Every row gives one point. Two turns around zero, p and q, are shown by what they do to some points. Where does a point land after both, in the order given? Backwards means that the second turn is done in reverse. Each puzzle has new turns, and all numbers are rounded.

Turn p:
[5,14,14] -> [-8,16,10]
[33,36,-38] -> [-12,35,-50]
[-14,9,-7] -> [-16,-8,-4]
[-17,-11,40] -> [1,-8,44]
[-7,-48,-9] -> [35,-35,0]
Turn q:
[-42,30,22] -> [-55,8,-5]
[10,-30,-10] -> [26,-18,-9]
[7,1,18] -> [-5,-8,17]
[21,-24,19] -> [16,-27,20]
[4,23,-49] -> [18,46,-23]
Where do these land?
q, then p backwards: [11,-4,-9] -> [10,-10,2]
p, then q: [-26,-29,18] -> [6,-39,16]
p, then q: [-1,-37,-24] -> [43,-10,0]
q, then p: [-3,61,-10] -> [-60,15,7]
q, then p: [21,8,26] -> [3,6,34]

Turn p:
[-21,-26,-15,-12,-6,-22] -> [-27,-14,12,5,11,-28]
[4,-19,-3,-20,-14,9] -> [-2,-14,22,-18,9,-2]
[-14,-4,-15,56,-12,2] -> [-35,1,-5,28,-33,24]
[-32,-4,19,5,-53,17] -> [-26,33,50,-5,-8,13]
[16,-9,-44,-4,-23,-9] -> [-25,-27,-4,-30,-23,-12]
[2,46,7,31,33,-13] -> [16,28,-50,25,-14,6]
[28,-5,28,-16,35,-28] -> [48,-14,-10,18,10,-28]
[18,21,23,-39,40,44] -> [51,7,-16,-23,47,27]
Turn q:
[-10,-4,53,6,-11,-1] -> [-12,-15,49,-1,-16,4]
[18,21,46,27,-8,-27] -> [30,4,59,3,0,-3]
[-12,-24,-46,21,0,18] -> [-2,-2,-46,32,-5,21]
[2,-23,-45,-42,25,5] -> [-15,-10,-60,-13,6,-28]
[2,0,-25,-30,-24,-2] -> [-3,19,-27,-25,-18,-2]
[28,17,49,33,-4,15] -> [25,-22,52,-5,13,28]
[-1,-2,15,18,6,-19] -> [10,-2,20,18,-2,-10]
[-28,15,-47,-34,16,11] -> [-34,27,-47,-8,22,-10]
Where do these land?
p, then q: [14,-2,-14,25,22,23] -> [-4,-16,-31,6,-2,28]
q, then p: [2,58,11,-39,-6,9] -> [26,32,-18,-19,49,-19]
q, then p: [-11,46,-12,-12,-9,-17] -> [18,36,-32,-12,6,-9]
p, then q: [-8,-60,1,-4,21,-20] -> [6,-35,13,49,-16,-21]
q, then p: [14,-22,26,60,13,10] -> [20,-32,25,36,-19,40]
p, then q: [-19,-22,1,15,-6,17] -> [-21,-14,15,16,4,16]
q, then p: [10,2,-13,-44,-36,-21] -> [-4,19,4,-49,-6,-34]

Turn p:
[-7,23,38,-32,-22,-39,17,-15,13] -> [-2,-17,13,12,-12,-32,-2,-62,7]
[-4,13,-52,24,-1,33,25,-13,-10] -> [-7,4,-38,-9,-3,40,38,22,18]
[-11,9,36,-30,-9,-11,-7,22,-24] -> [15,-25,22,-21,-21,-15,-21,-23,-18]
[39,-7,-61,9,36,22,7,-3,8] -> [11,45,-44,-17,29,13,10,36,23]
[3,-17,-51,9,24,57,-2,-22,35] -> [-7,19,-40,13,3,-1,21,67,37]
[-15,-17,-25,-2,41,22,22,-11,1] -> [-26,6,-12,-29,8,-1,8,32,33]
[-2,31,19,62,17,-27,-37,13,8] -> [-7,51,49,26,-15,37,-10,-7,-18]
[-21,-5,22,-37,-39,-33,-14,27,0] -> [6,-25,14,-1,-15,-41,0,-29,-47]
[9,-2,36,-42,-24,11,-10,-7,-19] -> [25,-43,-5,3,-13,-19,-33,-15,-3]
[1,-15,5,44,-1,-32,-24,-13,-16] -> [-29,15,13,21,18,31,-22,-7,-28]
[7,-14,33,-4,-22,-1,23,21,5] -> [20,-30,27,3,20,-12,10,-12,-3]
Turn q:
[-10,14,7,-31,19,-3,-6,23,-9] -> [20,-5,8,-14,29,6,15,13,-19]
[-9,-28,25,-6,2,50,-7,-13,-23] -> [20,7,-19,-10,-2,54,-16,-27,5]
[0,-20,-17,-21,-35,-43,-10,14,15] -> [-33,-8,-1,-18,21,-37,29,-22,9]
[8,-23,4,6,7,5,-21,-38,-28] -> [1,18,-20,16,-10,13,-13,-38,-22]
[48,10,-4,10,-8,-24,7,34,30] -> [-27,-15,23,-5,22,-41,-31,21,13]
[19,3,-52,-10,-7,-12,22,34,32] -> [-8,-23,-13,-32,2,-55,-2,31,16]
[10,-24,1,-6,10,3,26,-16,-52] -> [32,-30,-10,9,-14,6,-13,-40,-19]
[15,54,-20,23,-36,4,10,29,7] -> [-15,-2,49,-31,-33,-23,-9,33,8]
[-34,3,20,37,40,32,-42,-47,-12] -> [-1,47,-25,40,-25,60,-2,8,-30]
[-54,6,37,46,23,14,-6,-12,8] -> [-12,8,-1,45,-18,61,19,27,3]
[6,6,-1,-48,-16,-25,26,-9,33] -> [21,6,8,-2,28,-43,24,-7,36]
Where do these land?
p, then q: [-17,33,-59,-55,-41,43,32,-26,1] -> [-4,-33,-42,-33,-37,-75,12,-14,42]
q, then p: [25,-31,-6,16,-15,-16,39,6,5] -> [-37,7,0,31,22,-23,-4,11,-20]
q, then p backwards: [-12,7,-20,15,-29,6,1,26,10] -> [-39,-1,-4,-7,21,14,14,3,-8]
p, then q backwards: [20,39,32,-45,16,-12,-13,0,-1] -> [44,2,-12,-12,-25,22,26,-36,-16]
q, then p backwards: [15,-5,2,9,19,20,-26,18,-9] -> [7,-18,-9,9,8,-7,-21,-1,-33]
p, then q: [-26,7,-11,11,-26,-14,33,3,-4] -> [30,-18,-15,13,-19,7,12,-16,22]
p, then q backwards: [-3,-36,36,13,3,-4,-9,5,-21] -> [29,9,25,13,9,-7,0,37,-12]
p, then q backwards: [-33,-36,-21,21,13,-27,17,32,-9] -> [-13,16,-4,-9,-13,-23,-49,44,-2]
q, then p: [-11,-18,12,46,21,17,24,5,9] -> [4,-4,6,21,6,8,22,49,-24]
q, then p: [49,57,17,-31,27,-10,-54,-53,-20] -> [26,32,13,-8,-40,62,-55,-58,9]
q, then p backwards: [11,10,16,-30,29,-20,-38,-13,24] -> [35,-29,-22,19,8,-29,-8,10,29]
p, then q: [-19,-27,0,29,-17,14,-7,-2,14] -> [-10,-38,0,4,-7,30,-1,12,-1]
